Each row of a before or after table is a point. The points were changed in one or more steps. Then noise was added and the rows were shuffled. The steps act on how far a point lies along the listed directions, d1 being the first. Write out the steps. A step turns or swaps two directions, mirrors them in a line or flattens them onto one, adds a multiple of one to another, or multiplies one. Angles are multiples of 10 degrees, from the lower direction toward the higher: turns from -170 to 170, lines from 10 to 170 but not 90. Use the fewest steps. Two steps may share a direction if one is a turn and the other turns, adds or multiplies; they go together, in the order done. Otherwise the lowest direction goes first.

Directions:
(1): [ 8.6 18.6]
(2): [-18.6   8.6]
Before, 14 rows:
[[ 6.5 -3.2]
 [ 0.6  1.0]
 [ 2.5  4.3]
 [-2.3 -0.6]
 [-3.4 -1.4]
 [ 0.5 -0.6]
 [ 3.0  0.9]
 [-2.3  2.0]
 [ 1.6  1.6]
 [ 0.2 -8.8]
 [ 0.6 -3.2]
 [ 9.6 -5.0]
 [10.4  8.1]
 [ 2.7  2.5]]
After (14 x 2):
[[  2.2   2.0]
 [ -0.6  -0.2]
 [  1.3  -0.9]
 [ -0.6   2.4]
 [  0.9  -1.9]
 [  3.7  -3.2]
 [ -6.0  -8.7]
 [ -3.3   0.2]
 [  0.8  -3.1]
 [ -8.6   1.0]
 [ -4.5  -5.8]
 [ -0.5   3.9]
 [  6.3 -12.0]
 [  2.2  -3.2]]
Steps: turn d1 and d2 by -100 degrees

Directions:
(1): [  2.7 -16.9  26.3  -4.6 -13.2   8.9]
(2): [  7.0   4.2   8.9 -13.8  -1.7 -30.4]
(3): [32.7  9.6 -2.2  2.1 -5.6  7.6]
(4): [ -4.2  -3.6 -15.8   0.4 -31.0  -4.6]
(5): [  2.8  -9.9 -12.3 -29.9   5.3   9.0]
(6): [ 10.4 -27.5  -9.1  12.2   8.1 -10.0]
Before (9 x 6):
[[-7.3 -3.5 -5.3  5.8  1.8 -6.9]
 [ 5.3  1.3  4.4  2.1  0.3  5.0]
 [-5.2  1.3 -6.1  5.1  0.4 -6.7]
 [ 2.4 -0.6 -6.1  1.0  4.5 -0.8]
 [-0.5  0.5 -0.1 -1.1 -2.6 10.9]
 [ 1.2  5.3  1.6  0.8  3.4  9.5]
 [-1.5  5.1  1.4  4.2  0.3 10.1]
 [ 1.9  2.1 -6.8  3.4 -2.3 -2.1]
 [-2.3 -2.3 -6.5  9.2  1.4 -0.3]]
After, 9 rows:
[[ 7.8  2.5 -2.5  7.2 -0.2  2.8]
 [ 3.9 -0.3 -5.5  0.0  3.4 -2.8]
 [-6.1  0.6  2.4 -0.8  1.8 -5.2]
 [ 6.8 -0.2  0.2  7.1  6.3 -1.7]
 [11.0 -1.5 -0.6  7.3 -0.4  2.2]
 [-3.1  2.3  5.5 -5.6  7.1  0.8]
 [-1.6  7.2  7.0 -1.8  5.6 -3.6]
 [-2.5  6.4  3.7 -5.1  4.3 -5.5]
 [ 0.8  2.3 -5.0  4.9  4.3  1.9]]
Steps: mirror d1 and d3 in the line at 160 degrees; turn d2 and d4 by 110 degrees

Directions:
(1): [-15.5  -5.3 -27.6   5.1 -27.0  11.9 -15.0  10.5   3.5   5.2   3.5]
(2): [  9.7 -30.3   0.8   4.1 -11.6 -13.2  -4.4 -17.5  18.1 -15.3  -9.2]
(3): [  1.7   9.7   2.8 -21.6 -25.5 -22.7  -1.0 -11.0 -20.2   6.0  -3.1]
(4): [-16.6   5.7 -15.0   1.0  12.3  -2.4   4.7 -17.7   3.9  13.9 -32.8]
(5): [ 15.8  -1.4 -17.5  29.8   4.5 -16.0   2.0   3.9 -23.7  -1.7  -1.8]
Before, 12 rows:
[[ -1.6   1.7   4.9  -3.9   4.2  -1.3   1.2  -1.5   2.8  -0.7  -2.1]
 [ -7.4   2.6  -4.6   0.8  -1.9   9.8  -1.3   2.0   2.0   1.9   1.0]
 [  9.8  -5.2   5.6   0.7   0.9   0.8   1.4   2.7  -0.5  -8.6   7.1]
 [  5.5  -1.5   7.6   3.2  -0.7   4.8  -0.4   4.9   0.5  -4.5   9.9]
 [ 11.2   0.6   3.3  -1.8  -4.3  -9.0  -0.9   0.0 -12.5  -4.0   5.6]
 [  5.6  -5.5   4.3  -3.6  -1.6  -6.8   4.2  -8.7  -1.4  -4.4  -3.2]
 [ 10.0   4.1   5.4   8.8   7.1  -0.9   3.5   3.2  -7.3  -2.5   7.6]
 [  1.5   0.8  -4.8   4.1   0.1   5.6  -3.7   6.8   1.4  -1.3   3.2]
 [  7.0   0.6   1.6   5.9   3.7  -3.1   2.9   5.8  -3.9  -1.0   7.7]
 [ -3.8  -3.7  -2.4  -2.2  -7.3   5.2  -4.1  -1.0   2.9  -0.2   0.2]
 [  4.4  -2.6  -1.9   5.7  -3.2   1.1  -1.2   7.5  -1.2  -5.9  10.1]
 [  6.9   0.8   5.1  -1.3  -0.4  -2.9   0.3   2.9  -8.1  -1.7   7.7]]
After:
[[ 15.7  -3.2  13.2   4.2  -7.4   1.1  -1.6  12.1  -6.6 -10.6  24.1]
 [  0.0   1.3   3.8   1.7  10.4  -1.7   2.9  -2.0   2.1  -1.0  -4.7]
 [ 10.6  -3.2   4.2  -0.3 -15.6  -1.5  -4.3  13.0  -6.2 -10.2  23.8]
 [ -7.5   2.2 -12.7   7.6  -3.2   7.6  -2.3   2.6  -2.2   3.2  -1.8]
 [  4.5  -6.3   9.6  -6.1   4.3  -2.5   5.7  -9.2   4.8  -5.1  -2.9]
 [ 18.9  -6.2  13.9  -1.6  -5.0  -2.1   0.4   8.4  -5.5 -14.4  20.6]
 [ 15.6   6.4  17.2  -3.6  -1.9  -6.7   3.5   3.0 -12.2  -5.2  16.8]
 [ 11.3   2.0  10.7  -4.0  -5.0  -6.8   2.0   7.0  -7.2  -3.5  16.4]
 [ -3.7  -5.9  -7.8   4.7  -7.1   8.1  -5.5   2.4   3.2  -0.8   1.4]
 [ 10.7  -0.5  15.6  -7.7  -3.6   0.5  -0.8   7.8  -4.9  -6.7  19.3]
 [ 10.9  -0.8  18.8 -15.4  -7.7  -0.7  -2.2   4.3  -2.0  -9.0  18.2]
 [  4.4   1.7  -6.1   2.9  -8.7   1.0  -5.8   8.4  -5.2  -1.5   7.3]]
Steps: multiply d1 by 1.6; turn d3 and d5 by -90 degrees; multiply d4 by 2.5

Directions:
(1): [ 11.5   2.9 -27.1 -20.0  10.8 -27.1   0.3   5.4  17.5 -11.9 -11.7   3.7
   8.9 -10.2]
(2): [ 33.4  -3.3 -18.2   1.3 -18.2  13.6 -13.8 -15.6  -4.1  12.3 -10.0 -15.1
  -5.6  -1.6]
(3): [-10.5 -15.6  10.0 -13.2   1.2  16.3 -11.2 -11.8   8.3  -4.8  -4.8 -12.6
  36.7 -12.7]
Before (10 x 14):
[[  3.1  -2.4  -4.7  -4.4   0.4  -0.3  -4.0  -3.3   3.9   0.6  -4.8  -5.5
    0.8  -4.4]
 [ -2.3   0.9  -1.9   2.2   3.7   0.1   1.7   1.3  -1.9   2.1   1.1   2.5
   -3.6   0.5]
 [  1.8   4.7  -1.9   0.0   1.9  -7.7   2.5   1.3   1.0   0.7   1.0   3.5
   -5.6  -2.8]
 [-14.5  -6.7  15.4   6.5   1.9   9.9  -0.6  -2.6  -4.3   0.8   9.0   0.2
    3.5   2.3]
 [-11.6  -4.1  11.7   0.7  -0.8   5.2   2.2  -4.3   1.1   2.2   4.3  -1.6
    9.1  -3.8]
 [ -5.2  -3.2  -0.3  -8.5   6.7   0.5  -1.0  -2.3   8.1  -4.6  -2.3  -1.9
   10.4  -3.1]
 [  1.1   3.9  -4.4  -0.9   2.2  -5.0   1.3   1.3   3.8  -0.4  -3.8   3.8
    0.7   1.0]
 [-10.0  -3.7   9.5  -1.5   2.3   7.3   0.8  -2.6   1.4  -4.4   5.2  -3.3
    4.8   0.9]
 [ -1.9   2.2   6.3   6.8  -4.7   4.9   2.9   4.9  -6.6   2.9   6.1   3.1
  -10.0   4.7]
 [ -5.4  -1.4   6.8  -0.9   4.2  -1.1   4.1   2.5   1.2  -2.3   0.3   1.1
    3.3  -0.1]]
After, 10 rows:
[[-19.1  -6.7  10.1  -3.1  10.7  -2.2   1.8   1.6   5.0  -7.2   6.1   4.0
   12.1  -3.0]
 [  5.9   4.0  -6.0   0.5  -1.1  -2.3  -0.6  -1.1   2.1   2.3  -3.9   2.2
   -1.9   1.7]
 [ -1.2  -1.7   0.9  -4.9   4.7  -4.1   2.9   2.0   4.4  -3.8  -2.7  -0.2
    6.3  -2.7]
 [ -5.9   5.7   3.9   4.5   0.9  -5.0   7.6  10.8  -3.5  -1.8   6.7   8.9
  -11.6   4.9]
 [  6.5   5.6  -4.8   1.3  -0.2  -7.3   1.8   0.5  -0.3   2.8   0.8   3.0
  -10.2  -1.5]
 [-13.2  -5.6   8.2  -6.7   4.1   0.1   1.8  -3.6   7.2  -2.8   1.6  -1.8
   17.9  -8.4]
 [ -1.1   2.0  -4.2   1.8   3.8  -2.3   1.7   2.1  -1.4   1.5   0.7   3.4
   -4.9   0.9]
 [  0.1  -6.2  -2.8 -11.0   3.3   5.6  -5.8  -7.6   8.9  -3.1  -5.3  -7.2
   15.9  -5.6]
 [-11.1  -5.0   6.0  -8.1   6.0   2.2   0.5  -2.2   6.6  -8.8   2.7  -3.2
   12.2  -3.3]
 [  1.9  -3.9   0.1  -1.6  -2.1   6.3  -5.2  -5.9   1.2   3.3  -3.4  -7.3
    1.3  -3.4]]
Steps: turn d1 and d2 by 60 degrees; multiply d3 by 1.6
